Each row of a before or after table is a point. One or more steps were done to the points. Then noise was added and the rows were shuffled. The steps act on how far a point lies along the listed directions, d1 being the first. Write out the steps. A step turns or swaps two directions, mirrors them in a line or flattens them onto one, adds a multiple of one to another, or multiplies one. Angles are multiples of 10 degrees, from the lower direction toward the higher: turns from -170 to 170, lines from 10 to 170 but not 90. Use the fewest steps. Two steps may share a direction if one is a turn and the other turns, adds or multiplies; they go together, in the order done. Otherwise the lowest direction goes first.
In the rows, 128 means zero.

Directions:
(1): [132 169  93]
(2): [ 80 147 145]
(3): [153 158 165]
Before, 12 rows:
[[156 140  91]
 [ 88 123 124]
 [107 152 109]
 [102 135 147]
 [156 162  88]
 [ 74 106 134]
 [ 94 110 104]
 [133 153 109]
 [ 75 105 120]
 [107 156 129]
 [ 96 122 125]
 [152 154 126]]
After (12 x 3):
[[134 172  87]
 [ 97 161 113]
 [ 96 123 147]
 [108 143 160]
 [162 172  75]
 [130 141  79]
 [114 143 156]
 [156 201  49]
 [115 143 188]
 [117 183 104]
 [104 125 201]
 [137 157 165]]
Steps: multiply d1 by 2; multiply d3 by -1

Directions:
(1): [170 170 131 104  86 121]
(2): [132 146 164 185 125  98]
(3): [ 72 159 142 127 100 156]
Before:
[[149 135 135 102  99 123]
 [ 73 136 136 146 141 149]
 [ 92 109 121 115 167 147]
 [ 68 133 138 135 138 156]
 [140 107 118 106 143 143]
 [139 107 111 124 146 129]
 [ 79 118 131 148 143 142]
 [ 88 141 148 146 129 136]]
After (8 x 6):
[[122 152 117  75 118 155]
 [ 64 151 115  93 104 177]
 [139 130 155 149 114 107]
 [ 41 158 141 113 107 174]
 [183 107 106 116 143 112]
 [ 37 172 129 102  99 189]
 [184 124 127 113 131 119]
 [ 32 183 137  95  85 197]]
Steps: turn d1 and d2 by 90 degrees; multiply d3 by 2.5

Directions:
(1): [131 104 175 158 169 140 156 166]
(2): [113 173 149 175  94 168 113 130]
(3): [177 119 135 116 154 179  98  98]
(4): [185 153 145 115  97 119 177 130]
Before (14 x 8):
[[165 108 162 114 149 127 151 134]
 [173 126 110 114 141 193  33  37]
 [109  59 102  81 184  65 160 159]
 [110 132 139 178 121 121 145 156]
 [ 90  86 154 164 145 156 100 151]
 [162 106 143  82 122 104 191 126]
 [106 112 148 144 160 119 126 158]
 [ 81 168 136 158  99 116  94 118]
 [114  76 117 128 169  75 146 159]
 [ 86 131 128 146 113 132 126 134]
 [102 140 151 175 132 134 148 154]
 [ 95 119  98 150 121 115 112 137]
 [ 90 151 144 154 132 140  70 133]
 [ 57 158 118 150 130 130  99 137]]
After (14 x 8):
[[108  87 146 151 143 175  82 128]
 [170 107 140  77 120 113 180 108]
 [164  84  94  97 169 124 100 109]
 [ 84 162 106 132 135 150  77 109]
 [ 98 170 130 147 104 126  81  99]
 [144 117 134 121 163 149  90 120]
 [107 130 117 132 114 158 100 110]
 [155  63  82  48 183 105 117 109]
 [ 87 155 145 156 130 144  75 136]
 [148 145 130 146 129 179 104 106]
 [161 109 161 113 146 129 145 133]
 [ 40 110 168 199 135  63 166 189]
 [155 139 117 150 123 167 100 102]
 [116 121  89 136 119 136  97 119]]
Steps: mirror d1 and d3 in the line at 30 degrees

Directions:
(1): [109  94 124 158  89  78 126 133  80]
(2): [ 97 166 148 116 173  75 125 160 126]
(3): [ 52 131 160 118 104 161 129 115 130]
(4): [113  64 141 160 176 133 134 139 155]
Before, 10 rows:
[[ 95 165 135  96 157 165 110 130 155]
 [153 106 110 152 106  91 146 127 100]
 [135  79 122 177 126 118 136 130 115]
 [161 182  96 101  90 143 124 128 102]
 [ 66 118 152 118 122 137 125 122 119]
 [111 179 140 106 171 104 115 121 156]
 [ 94 122 149  97 100 188 100  94 160]
 [154 181 121 104 137  89 137 150 123]
 [175 141 119 139 156  88 122 160 127]
 [ 55 100 158 127 124 151 140 110 143]]
After (10 x 9):
[[102 122 125 150  97  69 115 110  96]
 [146  90 129 163 174 170 141 126 168]
 [ 74 183 145  80  67 149 131 101 111]
 [ 95 175 132  90  60 151 120  99  95]
 [ 78 219 153  51  83 123  85 118 121]
 [147 175 104 102 124 129 122 142 108]
 [149  96 116 151 115  88 137 142 106]
 [171  85 113 144 155 160 152 114 160]
 [169  41 126 186 170 106 127 152 142]
 [ 77 179 130 109  95  95 104 139  81]]
Steps: turn d1 and d2 by -110 degrees; add -1.5 times d3 to d4
